Each row is a point. Each copy is the shape, with its points in the same order, stretched, turned, moved and blurred by noise. Is it also mirrored, or only turned?

Shape (8 x 2)
[[ 1.17 -1.78]
 [-2.43  0.11]
 [ 3.45 -0.78]
 [-2.69 -0.08]
 [ 1.09  2.50]
 [ 1.58  0.46]
 [ 1.52  0.62]
 [-0.49  3.64]]
Copy 1 (8 x 2)
[[ 1.70 -1.19]
 [ 0.12  2.77]
 [ 0.27 -3.35]
 [ 0.43  3.03]
 [-2.85 -0.52]
 [-0.80 -1.39]
 [-0.95 -1.24]
 [-3.89  1.37]]
Copy 1 is: mirrored
Copy 2 (8 x 2)
[[-0.07 -2.06]
 [-0.89  1.99]
 [ 2.35 -3.42]
 [-1.01  1.98]
 [ 3.57  0.20]
 [ 1.67 -1.31]
 [ 1.78 -1.01]
 [ 3.76  2.63]]
Copy 2 is: only turned

Shape (9 x 3)
[[ 0.25  1.53  1.77]
 [-0.16  0.74 -2.01]
 [-0.29  0.50  2.59]
 [ 0.88 -2.68  2.97]
 [-0.34  1.42  0.76]
 [ 1.80  0.89  0.23]
 [-0.35 -2.32  2.75]
 [ 1.78 -1.58  2.35]
 [ 0.24 -1.63 -4.67]]
Copy 1 (9 x 3)
[[-0.37 -3.21  1.08]
 [-0.21 -0.98 -1.71]
 [-0.14 -2.47  2.45]
 [ 2.65 -0.85  4.01]
 [-0.74 -2.47  0.39]
 [ 1.19 -2.84 -0.28]
 [ 1.62 -0.37  3.94]
 [ 2.69 -1.87  2.70]
 [ 1.56  1.46 -2.93]]
Copy 1 is: mirrored
Copy 2 (9 x 3)
[[ 1.48  3.03  0.98]
 [ 1.34 -1.11 -0.20]
 [ 0.47  3.38  1.35]
 [-1.81  4.02 -0.27]
 [ 1.16  1.51  1.49]
 [ 1.65  2.12 -1.38]
 [-2.05  3.01  0.68]
 [-0.67  4.10 -1.14]
 [-0.17 -4.08 -2.12]]
Copy 2 is: mirrored
Copy 3 (9 x 3)
[[-0.22  0.28  2.74]
 [-0.10  0.57 -1.15]
 [-0.95 -0.76  3.42]
 [-1.13 -3.98  2.83]
 [-0.53  0.47  1.81]
 [ 1.20 -0.42  1.18]
 [-1.89 -3.36  2.66]
 [ 0.13 -3.17  2.43]
 [-0.04 -1.40 -4.10]]
Copy 3 is: only turned

Shape (6 x 3)
[[ 1.17  3.53  0.14]
 [ 1.33 -2.56  3.26]
 [-0.39  3.57  1.28]
 [-1.25  0.33  0.40]
 [-1.14 -2.54 -1.92]
 [-1.44 -2.59 -1.49]]
Copy 1 (6 x 3)
[[-0.61  1.24  3.38]
 [ 1.03 -3.13 -1.10]
 [-2.19  0.06  3.19]
 [-2.04 -0.39  0.35]
 [-1.12  1.19 -2.95]
 [-1.59  0.43 -3.26]]
Copy 1 is: only turned
Copy 2 (6 x 3)
[[-1.72 -3.20 -0.76]
 [-2.22  2.75  3.63]
 [-4.08 -2.74 -1.46]
 [-2.26  0.08 -1.26]
 [ 1.29  1.94 -0.72]
 [ 0.65  2.12 -0.04]]
Copy 2 is: mirrored
Copy 3 (6 x 3)
[[ 2.20  1.43  2.07]
 [ 0.44 -2.67 -2.75]
 [ 2.03  2.71  0.62]
 [-0.64  1.44 -0.11]
 [-3.51 -0.32  0.93]
 [-3.40 -0.12  0.37]]
Copy 3 is: mirrored

Shape (10 x 4)
[[-0.46 -1.30 -1.35 -0.23]
 [-1.31  3.88 -2.24  3.48]
 [-0.09 -1.42 -0.65  0.42]
 [-1.89 -1.02  1.38 -0.87]
 [-3.25 -0.12  0.77 -1.63]
 [-0.51 -4.81 -0.16 -0.33]
 [-0.37 -0.40  2.76 -4.37]
 [ 2.25 -0.65  1.42 -0.48]
 [ 0.43  1.67 -4.10  1.44]
 [ 0.15 -0.52  0.96 -2.05]]
Copy 1 (10 x 4)
[[-0.12 -0.59  0.59 -0.42]
 [ 1.79  3.54 -3.25  3.28]
 [-0.88 -0.66  0.24 -0.13]
 [-1.55 -0.14  2.67  1.09]
 [ 0.02  0.63  3.53  1.41]
 [-1.28 -3.66  2.35 -1.25]
 [-3.37  1.41  4.94 -0.95]
 [-3.43  0.82 -0.17 -0.18]
 [ 1.55  1.88 -2.37 -0.81]
 [-2.19  0.83  2.33 -0.60]]
Copy 1 is: mirrored
Copy 2 (10 x 4)
[[ 1.09 -1.06  0.53  0.63]
 [-0.60  1.60 -0.48  5.92]
 [-0.08 -1.52  0.08  0.34]
 [-1.12  0.28  2.06 -0.46]
 [-0.18  1.46  3.28  0.02]
 [-0.04 -4.04  1.19 -2.03]
 [ 0.23  3.53  1.56 -4.18]
 [-0.62 -0.08 -2.02 -1.57]
 [ 1.95 -0.55 -1.01  3.69]
 [ 0.41  1.04  0.37 -1.98]]
Copy 2 is: mirrored
Copy 3 (10 x 4)
[[-0.07 -1.17 -0.36 -1.60]
 [-0.37  2.75 -0.99  4.61]
 [ 0.86 -1.51 -0.60 -1.32]
 [ 0.07 -2.49  2.48 -1.03]
 [-1.45 -1.76  3.77 -0.93]
 [ 0.85 -4.57 -0.86 -3.60]
 [ 1.64 -1.34  5.22 -3.94]
 [ 3.94 -0.96  0.62 -1.93]
 [-0.63  2.84 -2.54  0.76]
 [ 1.44 -0.79  2.39 -2.38]]
Copy 3 is: only turned
Copy 4 (10 x 4)
[[-0.69 -0.74 -1.36 -1.11]
 [-1.10  1.27 -5.36  3.60]
 [-0.94 -1.24 -0.69 -0.41]
 [-2.25  0.73  0.61 -0.62]
 [-2.36  2.57 -0.47 -1.08]
 [-2.18 -2.81  1.32 -2.94]
 [ 0.07  2.45  2.90 -0.89]
 [ 0.38 -1.29  1.39  1.41]
 [ 1.06 -0.13 -4.97  1.04]
 [-0.16  0.75  0.89 -0.11]]
Copy 4 is: only turned

Shape (9 x 6)
[[ 3.59 -0.21 -0.97  0.14  0.94  2.57]
 [-3.94  0.52  2.90 -3.31  0.51  0.80]
 [ 0.52 -2.79 -0.56 -0.18 -0.10 -0.04]
 [-3.89  1.37 -1.30 -0.64 -0.36  1.74]
 [ 0.67  1.42  0.56 -3.47 -0.08  0.18]
 [-1.12  1.05 -0.91 -0.79 -4.40 -1.55]
 [-1.24 -1.86  1.02  0.62 -5.04 -1.69]
 [ 1.38 -1.42  1.13  0.99 -2.15 -3.37]
 [ 0.53  2.53  0.40 -0.53 -2.98 -0.65]]
Copy 1 (9 x 6)
[[ 0.13  3.90 -3.54  0.71 -0.45  2.62]
 [-3.21 -0.84  4.68  1.63 -2.31 -0.23]
 [ 2.15 -1.12 -1.49  0.55 -1.56  2.22]
 [-2.50 -2.10  0.41  4.51  0.01 -0.30]
 [-2.74  0.82  0.24 -2.12 -0.88  1.04]
 [ 0.40 -3.26 -0.03 -1.86  2.13 -0.48]
 [ 4.02 -3.08  2.15 -1.76  1.78  0.00]
 [ 3.83 -0.67 -0.52 -3.52 -0.65 -0.99]
 [ 0.22  0.15  0.08 -2.04  2.21 -1.54]]
Copy 1 is: mirrored
Copy 2 (9 x 6)
[[ 1.01 -0.41  1.60  1.99  3.79 -1.11]
 [-3.00  1.98  1.30 -2.88 -1.08  1.13]
 [ 0.15 -2.85  0.13  0.86 -0.40 -0.05]
 [-0.84  1.68 -2.22 -1.14  0.53  4.18]
 [ 0.30  0.87  0.88 -2.44  1.77 -1.63]
 [ 3.21  0.25 -1.55 -1.92 -2.35  1.80]
 [ 2.75 -1.45  0.43 -0.36 -5.38  2.13]
 [ 2.83 -1.45 -0.38  0.63 -4.00 -2.50]
 [ 2.92  2.34 -0.01 -1.24 -0.84 -0.03]]
Copy 2 is: only turned
